Each row of a before or after table is a point. The points were changed in one or more steps. Then noise was added and the rows were shuffled. The steps act on columns, c1 being the first. What was done? A step turns or swaps two columns, mirrors them in a line or flattens them onto one, adds a multiple of one to another, or multiplies or shifts one. Angles are multiples of 10 degrees, from the lower column toward the higher: turns from -170 to 170, lines from 10 to 170 but not 90. Use the fewest steps. Two steps may share a column if one is a turn and the other turns, adds or multiplies; they go together, in the order done. Otherwise the lowest column goes first.
(in the rows, 128 means zero)

Before:
[[181  91 165]
 [127 125 139]
 [ 82 140 122]
 [146  95 201]
 [112 167 118]
 [126 139 136]
 [119 157 133]
 [143 108 193]
 [126 104 169]
 [120  81 133]
 [107 125 115]
 [ 78 147 104]]
After, 12 rows:
[[126 125 139]
 [ 77 120 107]
 [152 120 195]
 [107 147 132]
 [ 81 111 124]
 [193 127 165]
 [158 111 206]
 [ 95 157 120]
 [118 138 136]
 [136 104 172]
 [111 115 118]
 [142  87 137]]
Steps: turn c1 and c2 by 30 degrees

Before (11 x 8):
[[176 112 141 123 163 101 114  92]
 [131 136 121 124  65 166 113 115]
 [124  73 147 140 141 117 142 100]
 [ 80 104 156 135  94 115 109  92]
 [121 147 154 163  97 170  78 126]
 [146 155 184 125 130 116  94 126]
 [101 131 141 221 113 125 158 109]
 [103 143 103 122 159 124  92 129]
 [130 109 177 137 142 147 144 109]
 [111 116 122 132 105 103 120 146]
 [ 94 122  98 126  81  75 189 118]]
After:
[[176 113  90 124 162 101 113 202]
 [131 137 119 126  67 166 112 144]
 [120 136 116 161  97 169  79  93]
 [124  70  94 138 142 118 143 112]
 [ 79 102  85 134  93 116 110  41]
 [ 94 122 130 125  81  77 190 110]
 [148 156 107 126 130 117  94 104]
 [103 143 138 124 158 125  91 114]
 [111 115 145 133 105 102 119 103]
 [101 103 104 220 114 125 158  82]
 [131 107  91 136 141 146 145  90]]
Steps: turn c3 and c8 by -110 degrees; add 1.5 times c1 to c8; add -0.3 times c4 to c2

Before (9 x 11):
[[110 155 122 151 135 132 142  70 131 137 133]
 [140 101 122 120 128  83 115 145 125 146 138]
 [132 151 249 154 135 129 110 138 131 130 142]
 [105  69 143 128 119 133 115 144 138 184 125]
 [129 146 117 115 132 141 101 130 131  93 131]
 [109 153 117 117 112 117 138 148 134 106 137]
 [120 141 129 118 143 120 114 149 137 101  98]
 [110 149 131 106 145 126 129  91 144 142 134]
 [135 110 116 120 145 132 140 143 140 105 134]]
After, 9 rows:
[[102  70 142 127 114 135 114 143 138 172 149]
 [123 142 129 117 142 119 114 148 133  95 111]
 [114 154 121 151 130 133 141  72 129 138 132]
 [111 150 130 106 142 129 132  90 142 146 136]
 [135 110 113 118 148 134 139 149 142 115 117]
 [130 145 116 118 130 146 102 131 129 105 116]
 [110 156 119 116 110 118 138 151 137 117 119]
 [134  97 123 122 128  85 114 144 123 141 143]
 [134 146 254 152 135 133 109 141 133 134 135]]
Steps: flatten c10 and c11 onto the line at 30 degrees

Before, 10 rows:
[[175 129 159 173 153 160  94 123 147 143 126 108 142 105]
 [136 135 130 124  95 146 111 137 121  93 161 113  87 127]
 [124 155 108 106 146 122 118 148 155  77 131  87  95 171]
 [112 146 126 154 120 124  96 140 164 134 129 141 122 114]
 [ 76  75  73  87 115  86 166 103 125  63 154  53  95 168]
 [155 109 112 144 131 162 132 134 140 118  78 151 123 120]
 [165 156 166 134 105 155  81 118 172 115 105 146 162 151]
 [129  45 137  91 170  45 143 141  61 137 134 114  85 118]
 [181 157 156 171 131 134 146 146 147 115 113 148 175 120]
 [158 124  71 122 112 113 129 107 150 115 151 110  97 160]]
After:
[[110 146 127 152 100 113  96 119 106 120 131 158 123 123]
 [174 129 159 173 123 105  93 116 142 137 126 151 142 159]
 [129  45 136  89 197 120 141 117 166 118 132  72  86  46]
 [181 157 156 171 102 118 144 137 103 107 115 139 175 135]
 [165 156 168 133 102 150  82 143  94 136 111 162 161 154]
 [125 153 107 108 160 172 119 176 158 101 129 165  94 120]
 [155 108 111 143 119 121 132 135 105 119  95 131 123 163]
 [160 124  72 121 117 161 130 144 139 145 145 154  99 113]
 [ 78  76  73  87 144 168 168 197 197 141 143 151  94  84]
 [135 136 132 125  99 128 111 161 146 111 150 127  86 145]]
Steps: add -0.7 times c4 to c5; swap c6 and c14; mirror c8 and c10 in the line at 130 degrees; turn c9 and c12 by 110 degrees; multiply c11 by 0.7

Before, 13 rows:
[[189 126 158 135 136 108 132 126 102 129 174 121 102 100 151 146 152 140
  130  94]
 [160 104 164 144 117  97 125 157 143 119 122 131 189 101 148 142 129 125
  137 147]
 [127  96 168 119 138 133 114 105 126 126 184 104 170 100 121 128 136 131
  107  95]
 [169 114 134 104 149 123 134 151 122  91 152 111 171  84 110 146 166 119
  119 159]
 [107 138 131 140 194 121 163 109 147  62 101 165 121 151 133  67 120 139
  129 136]
 [153  78 153 149 177 112 139 168 126  92 143 106 148 108 123 181 125 128
  156  80]
 [ 75 144  97 119 184 122 160  90 108 124 122 166 131 153 163 108 119 109
  145 156]
 [156 184  88 203 130 145 180 143 140 132 126 135 143 126 104 136 161 140
  123 143]
 [ 89 145 111  99 157 144 184 114 130 123  79 146 119 145 122  77 112 150
  170 148]
 [171  85 163 125 149 119 111 105  92 112 146 114 148 128 118 172 111 157
  105 127]
 [160 111 150 135 131 122 112 125 145  98 175  69 137 143 142 154 151 137
  136 136]
 [ 80 121 117 123 162 110 135 106 115 101 123 156 114 133  98  61  79 100
  164 175]
 [190 124 142 112 135 101  96 150 108 121 150  60 180  86 144 161  97 112
   97  99]]
After:
[[166 114 133  72 105 122 129 159 125 118 153 117 172 107 111 142 164 117
  106 176]
 [170  88 160 163  97 120 129  81 158 137 141 116 145 148 116 163 110 157
   70 142]
 [158 184  89 162 131 147 131 203 116 112 135 134 141 145 102 155 160 141
  114 132]
 [127  95 171 156 118 133 138  78 128 157 175 104 172 120 121 131 138 132
   74 115]
 [189 125 158 135 113 108 135 126 147 157 170 120  99 116 152 126 153 141
  135 109]
 [163 111 147 136 134 123 137 124 109 139 173  69 134 165 143 147 152 135
  149 157]
 [108 138 129 169  72 119 126  99  85 152 108 161 121 171 133  63 120 138
  131 191]
 [ 81 124 117 159  92 112 127  85 129 101 124 154 112 153  98  41  76 102
  216 174]
 [187 123 142  80 115 101 130 160 148 156 140  59 182 108 145 134  97 112
   55 120]
 [ 91 142 109 126 101 146 124  84 113 116  91 147 118 166 119  91 112 146
  234 140]
 [160 105 166  96 145  96 126 195 118 116 122 130 187 117 149 113 129 126
  153 141]
 [ 73 143  97 182  66 124 128  50 127 105 132 167 133 174 161 100 121 107
  167 147]
 [153  80 154  79  81 110 134 220 115 186 147 104 142 128 124 167 125 125
  197 137]]
Steps: multiply c8 by 2.5; turn c4 and c8 by 40 degrees; turn c5 and c9 by -160 degrees; add 1 times c6 to c16; flatten c7 and c11 onto the line at 80 degrees; mirror c10 and c20 in the line at 120 degrees; shift c14 by 20; multiply c19 by 2.5
